Rows are points. To make a cloud, some directions were put in groups of two or more. Within a group, all points are equally far from the middle, so they leave a hole (a ring in 2 directions, a hollow ball in 3). The other directions are filled evenly. Then the cloud was stretched, turned, moved and blurred a little. Count the holes, and give their numbers of directions, smallest first.

Cloud (21 x 3)
[[-0.4 -3.5  3.2]
 [-2.3  1.1 -3.8]
 [-1.5  0.5  4.4]
 [-0.2 -2.6 -3.5]
 [-0.3 -0.5 -3.5]
 [-2.6  2.3 -2.0]
 [ 2.4  0.6  2.5]
 [-0.2  6.0  0.0]
 [ 2.0 -3.7  1.5]
 [-4.0 -4.3 -1.5]
 [-3.4 -5.4 -1.0]
 [ 4.2 -1.8  5.9]
 [ 2.8 -2.1 -2.2]
 [ 3.5  0.7  3.2]
 [ 1.6 -2.9  2.6]
 [ 1.7 -0.3 -5.5]
 [ 4.8 -3.9  1.8]
 [ 0.9 -4.7 -3.9]
 [ 1.9 -3.0 -0.5]
 [ 0.3 -0.8  3.5]
 [-1.9 -0.6  6.9]]
Holes: 0

Cloud (32 x 4)
[[-1.7  1.7  5.3 -3.1]
 [ 2.1 -2.5  0.6  3.0]
 [-2.5  1.4 -1.0 -5.2]
 [ 3.4 -1.3  2.4  1.3]
 [-1.0 -0.8 -1.8 -3.5]
 [-1.0  0.0 -4.0 -0.4]
 [-2.9  2.8 -1.5  2.5]
 [-1.4 -0.8 -3.8  1.5]
 [-2.2  5.2 -0.1 -1.5]
 [ 5.5  0.8 -4.1  1.4]
 [ 4.5  5.5 -0.2 -1.9]
 [ 2.4 -2.5  0.1 -1.9]
 [ 4.5 -0.3 -0.7 -4.3]
 [-3.3  3.8  0.6 -3.1]
 [-2.5 -0.4 -1.4  2.5]
 [-0.3 -0.5 -1.4 -5.7]
 [ 1.1  3.3  3.2  3.0]
 [ 3.2  4.8  4.4 -1.8]
 [-3.6  3.0  1.1 -3.5]
 [-1.4  3.3  3.7  0.1]
 [ 2.1  4.8 -2.2 -4.9]
 [ 6.0  2.2  0.9  2.0]
 [ 0.9  4.0  6.1 -3.2]
 [-2.7  4.8  0.1 -3.0]
 [ 5.2  0.7  1.6  3.3]
 [ 5.3  1.8 -2.0 -2.4]
 [-1.3  5.6 -0.6  1.1]
 [-2.9  3.6 -1.1  0.0]
 [-2.2  3.5 -3.4  1.8]
 [ 5.1  0.6  3.7 -3.2]
 [ 2.2  1.5 -3.4 -3.9]
 [ 5.4  4.0  0.4 -3.8]]
Holes: 1 (3)

Cloud (30 x 4)
[[ 0.3  1.2  2.3  4.0]
 [-3.0 -6.1 -0.7  1.7]
 [ 0.3 -6.4 -1.0 -0.3]
 [-2.5  2.4 -1.7 -4.0]
 [-0.2 -1.1  6.0  0.1]
 [ 4.7 -1.5  0.7 -2.4]
 [-4.2 -1.9 -2.8  2.8]
 [-4.0 -5.6  2.5  1.8]
 [-5.7 -2.9 -0.7  2.3]
 [-2.3 -0.3 -3.7  3.3]
 [ 1.2  0.8 -1.6  4.4]
 [-6.3  0.5  1.3 -1.1]
 [ 0.0 -1.1  5.4  1.8]
 [-2.2 -2.9  3.4 -4.7]
 [ 2.2 -4.5  1.3  3.0]
 [-0.6  2.5  2.8  2.9]
 [-4.3 -4.8 -1.5  2.0]
 [ 2.0  2.3  3.9 -2.2]
 [ 5.0  0.2 -1.5 -0.2]
 [-1.1  0.4 -3.7  3.5]
 [-0.6 -6.4 -1.5 -0.1]
 [ 1.0 -2.7  3.2 -4.6]
 [ 2.5 -2.0  1.3  4.1]
 [ 0.5 -0.2  4.0  3.3]
 [-5.0 -3.4  4.3 -1.6]
 [-2.2 -3.0  2.3 -5.1]
 [ 0.5  0.8  2.2  4.2]
 [-4.8  3.0  0.9 -1.1]
 [-1.5  4.6  1.3 -1.5]
 [-2.0  0.5 -3.0  3.8]]
Holes: 2 (2, 2)

Cloud (47 x 6)
[[-0.5 -2.9 -0.5  1.4 -5.4 -4.5]
 [-4.5 -4.6 -2.6 -3.7  0.6 -0.8]
 [-1.1  1.4  3.8 -3.1  0.5  3.3]
 [-1.1  2.3 -1.8 -5.6 -1.7 -3.8]
 [-3.6 -1.3  1.4  1.2 -3.6 -3.2]
 [-2.9  3.9  1.6 -0.3 -5.9  3.7]
 [-0.2 -6.4 -1.2 -1.6 -3.6 -4.0]
 [-2.9  0.7 -6.0 -3.9  1.3 -1.5]
 [-2.8  0.9  3.8 -0.5 -3.3  3.9]
 [-4.4 -3.9 -3.1 -3.3  1.9 -0.5]
 [ 0.4  5.2  1.3  0.0  0.5  3.8]
 [ 1.8 -3.3  4.2 -3.6 -3.3 -1.4]
 [ 1.6  4.7 -1.6 -0.7  2.4  2.6]
 [-2.1  2.1  3.4  1.6 -5.4  2.4]
 [-4.7 -1.5 -4.2 -1.2 -0.2  2.8]
 [ 0.2  4.9  1.9  1.3 -2.1  4.5]
 [ 6.1  0.1 -1.4 -1.6 -1.1 -2.2]
 [-3.0  0.6 -5.9 -3.9  1.2 -1.4]
 [ 0.9  1.3 -6.0 -2.2  1.4 -3.2]
 [-3.3  0.5  1.4 -0.5 -7.5  0.4]
 [ 1.1  3.4  3.7 -1.4 -4.6 -1.4]
 [-4.5  2.3 -3.3  1.6 -3.7  0.3]
 [ 3.3 -1.5 -0.9 -2.3  4.3 -2.8]
 [-0.2  3.6  3.7 -2.7 -3.2 -2.1]
 [-3.7  2.8  3.6 -4.4  0.7 -0.9]
 [-1.7 -3.6  0.8 -5.1 -5.0  0.6]
 [ 1.5 -2.4 -0.2  4.5 -1.6 -0.1]
 [ 2.5  0.0  0.3  4.7 -2.6  2.0]
 [ 2.2  3.6  0.0 -0.6 -6.0 -0.2]
 [ 2.4 -5.0 -3.6  1.6 -2.7 -3.8]
 [-3.0  2.2 -5.7  0.9  1.5  0.7]
 [-3.5 -1.1  2.3 -2.1  2.5 -3.0]
 [-1.0  4.0 -4.0 -3.3 -0.3 -2.1]
 [-4.2 -1.0 -0.2 -0.3 -5.4 -3.0]
 [ 3.4 -1.3 -1.9 -1.5 -6.0 -1.1]
 [ 1.0  1.2 -4.9  3.2  2.2 -2.0]
 [ 0.5 -0.9  0.9  4.5 -2.3  1.3]
 [-6.0 -1.8  0.8 -1.8 -3.2  2.6]
 [ 1.3  3.6 -2.8 -1.4 -1.2  4.5]
 [ 1.0 -0.1 -4.5  0.3 -2.5  4.1]
 [ 1.5 -2.8 -6.2  1.0 -1.9 -4.1]
 [-1.9 -1.6  0.6 -5.6 -1.0 -6.6]
 [-3.3 -2.5  1.9 -0.8 -1.0 -5.0]
 [-2.0 -2.7  3.6 -2.6 -6.0 -0.5]
 [ 2.3  0.3  2.1 -4.2 -4.1 -3.9]
 [ 1.1  4.7 -2.1 -1.1 -0.1  4.2]
 [ 2.5 -2.2  3.2 -3.8  0.8 -0.5]]
Holes: 2 (2, 4)

Cloud (46 x 6)
[[ 1.8 -0.8 -0.6  0.3 -5.1 -4.0]
 [-0.4  2.0  4.3  1.8 -4.7 -0.8]
 [-3.7 -5.4 -0.1 -3.4  1.1  2.2]
 [ 0.6 -3.8 -8.7 -3.4 -0.6  4.3]
 [ 2.1 -1.7 -4.7  1.4  7.1  4.3]
 [ 0.0 -0.1 -0.9 -0.4  5.6  1.5]
 [-1.8 -4.3 -0.2  1.5  6.1 -1.8]
 [-0.9  1.1  0.9  3.1  4.1  3.5]
 [ 0.0 -0.2  1.2  4.4  3.0 -1.9]
 [-0.7  0.0 -4.3  1.4 -2.2  0.1]
 [ 1.1 -2.8  0.5  3.4  3.3 -5.3]
 [-4.6 -3.7 -0.5  0.2 -3.6 -3.2]
 [ 1.6 -4.4  3.0 -2.4  2.8 -2.4]
 [-4.3 -5.3 -0.1 -1.4 -3.8 -2.1]
 [-0.5  3.7 -2.1 -5.4 -1.6 -2.5]
 [-5.3 -0.4  2.1 -2.7  4.2 -2.7]
 [-3.1  0.2  1.6 -3.7 -0.9  1.3]
 [-2.1  6.8 -1.2 -1.6 -1.6 -0.9]
 [ 1.4 -3.0 -3.1  2.4  3.0  1.8]
 [-3.7  2.1  2.9 -0.5  0.8  1.8]
 [-1.3 -1.3  7.8 -3.0  2.2  0.7]
 [ 4.4  0.5 -6.1 -0.1  4.7 -3.2]
 [ 0.4 -6.6  1.2 -4.4  3.8  0.9]
 [-3.1 -3.4  0.0 -1.5  5.3  2.1]
 [-0.2  3.7  1.1  0.0 -1.8 -4.4]
 [-1.6 -1.6 -3.4 -1.6 -0.6  5.6]
 [ 0.1  1.4  5.4 -1.1 -1.3 -2.8]
 [-2.4 -2.8  2.3  0.4  0.5 -1.7]
 [ 2.5 -2.5 -5.8 -2.1  3.8  0.6]
 [ 0.8 -0.9  1.9  0.1  0.1 -0.6]
 [ 3.2 -1.7 -4.6 -1.4 -1.7 -3.0]
 [-1.7 -1.9 -0.1 -3.2  0.8  2.9]
 [-2.3  1.4 -8.0  2.5  0.4 -3.7]
 [-3.1 -1.5  5.3 -3.4  1.5  1.6]
 [-2.7  2.2 -3.4  1.2  0.0 -1.0]
 [ 1.0 -0.2 -0.9 -4.4 -0.3  4.9]
 [ 0.5  2.1 -5.5  1.2  0.4  1.3]
 [ 4.1  3.9 -4.2  0.1  3.6  4.5]
 [ 2.8 -5.7  2.3  2.5  0.3 -2.2]
 [ 3.6  6.6 -1.9  0.5  6.9  0.9]
 [-1.7  4.2  0.4  0.0 -1.6  0.1]
 [ 3.3  3.7 -4.7  1.8  1.1  3.3]
 [-4.8  0.4  2.7 -0.6  2.8  0.6]
 [-0.4 -1.9  1.3 -2.8  1.2  1.8]
 [ 0.0 -0.5 -5.4  1.4  1.1 -5.0]
 [-5.1  0.1  2.3  0.4  5.7 -3.4]]
Holes: 0
